Each row is a point. The points of each table are mixes of a few directions, plus a little noise. Count the directions of each table, and those that both share. Where both have some left over, give the other angles between the two spaces (their principal angles), to ten degrees, smallest first.

First:
[[-0.65 -2.26]
 [-1.05 -3.45]
 [ 0.79  2.54]
 [-0.03 -0.07]
 [ 0.73  2.43]
 [ 0.22  0.72]]
Second, 4 rows:
[[ 0.21 -0.91]
 [ 0.38 -1.64]
 [ 0.31 -1.35]
 [-0.90  3.90]]
Directions: first 1, second 1, shared 0; angles 30

First:
[[-3.24 -0.91 -1.11 -0.49]
 [ 1.55  0.31  0.87 -0.54]
 [ 1.72  0.94 -0.69  3.02]
 [ 0.74  0.61 -0.94  2.83]
 [-2.37 -1.02  0.01 -2.39]
 [ 1.64 -0.02  1.86 -2.53]]
Second (5 x 4):
[[-0.01  0.16 -0.41  0.79]
 [-0.08 -0.77  1.81 -4.01]
 [ 0.17  0.81 -2.04  4.61]
 [-0.02 -0.44  1.09 -2.39]
 [ 0.04  0.17 -0.44  0.96]]
Directions: first 2, second 1, shared 1

First, 10 rows:
[[-3.00 -2.39  0.45  1.19 -0.34  0.86 -1.37  0.45  2.00]
 [ 1.61  0.51 -1.63  0.69 -1.74  0.16  1.52  0.64 -0.17]
 [-0.39  0.69  0.13  0.47 -0.32  0.64  0.25  0.46  1.09]
 [ 1.85 -0.05 -0.43 -0.68 -2.89 -0.15  1.27 -0.94  0.12]
 [-0.43  2.69 -0.99 -1.00  2.22  0.44 -2.56 -2.22 -1.37]
 [ 3.11  0.66 -1.00 -2.64  2.60 -2.41 -1.02 -2.32 -5.48]
 [ 0.77  1.60 -1.14  1.98 -1.45  1.14  2.28  2.36  1.72]
 [-2.64 -0.59  0.66  0.16  0.88  0.74 -2.04 -0.59  1.17]
 [ 0.93 -3.08  4.14 -1.93 -1.04 -1.95  2.15  0.47  0.72]
 [-1.74 -0.32 -0.41  1.69  1.96  0.62 -0.60  1.73  0.45]]
Second, 8 rows:
[[-0.28 -1.37  0.28 -1.66 -1.25  0.48  0.63 -3.11  2.12]
 [-0.15 -0.64  0.66 -0.35 -0.62 -0.05  0.16 -0.02  1.03]
 [ 1.05  4.21 -1.31 -0.74 -0.78  0.45  0.25  2.13  0.28]
 [ 2.83 -2.23 -1.57 -1.47 -1.50 -2.59  0.09  2.07 -2.16]
 [-1.74 -0.15 -0.30  3.23  3.93  1.02 -2.19 -2.26 -2.74]
 [-0.56  0.12  1.68 -0.81 -1.02  0.45  3.73  1.59  0.59]
 [ 0.89 -0.90 -0.97 -1.01 -1.10 -0.65 -2.62 -1.72  1.70]
 [-1.94  0.88  1.61  2.71  2.29  0.91 -0.12  1.44 -0.79]]
Directions: first 5, second 5, shared 2; angles 30, 30, 80

First (8 x 12):
[[ 0.32  0.68 -1.73  1.89  0.48  0.39  0.65 -0.30 -3.47 -0.25 -1.33 -1.60]
 [-0.22 -0.45  1.00 -1.02 -0.15 -0.30 -0.31  0.26  1.90  0.12  0.68  0.90]
 [-0.23 -0.56  1.47 -1.60 -0.39 -0.38 -0.59  0.36  3.03  0.17  1.14  1.37]
 [ 0.01  0.16 -0.33  0.36  0.10  0.08  0.14 -0.09 -0.67  0.00 -0.30 -0.32]
 [-0.50 -1.13  2.74 -3.03 -0.66 -0.67 -0.99  0.60  5.61  0.36  2.04  2.46]
 [-0.26 -0.60  1.58 -1.80 -0.36 -0.30 -0.54  0.31  3.18  0.25  1.16  1.39]
 [ 0.70  1.64 -3.77  4.27  1.01  0.95  1.40 -0.80 -7.84 -0.47 -2.84 -3.44]
 [ 0.16  0.27 -0.85  0.95  0.16  0.23  0.36 -0.15 -1.73 -0.17 -0.66 -0.81]]
Second, 8 rows:
[[ 0.26  0.45 -1.04  1.07  0.20  0.25  0.43 -0.20 -2.10 -0.10 -0.78 -0.87]
 [-0.69 -1.72  4.02 -4.51 -1.04 -1.08 -1.57  0.91  8.50  0.57  3.13  3.67]
 [ 0.20  0.32 -0.77  0.83  0.22  0.25  0.29 -0.12 -1.51 -0.08 -0.56 -0.71]
 [ 0.14  0.24 -0.56  0.66  0.10  0.14  0.14 -0.04 -1.10 -0.16 -0.44 -0.41]
 [-0.42 -0.96  2.45 -2.68 -0.67 -0.63 -0.85  0.53  4.91  0.28  1.74  2.16]
 [ 0.28  0.30 -0.91  1.06  0.29  0.26  0.33 -0.23 -1.96 -0.17 -0.68 -0.88]
 [ 0.38  0.89 -2.04  2.35  0.58  0.48  0.81 -0.41 -4.21 -0.32 -1.54 -1.81]
 [ 0.16  0.48 -1.27  1.37  0.27  0.26  0.48 -0.29 -2.48 -0.20 -0.88 -0.95]]
Directions: first 1, second 1, shared 1
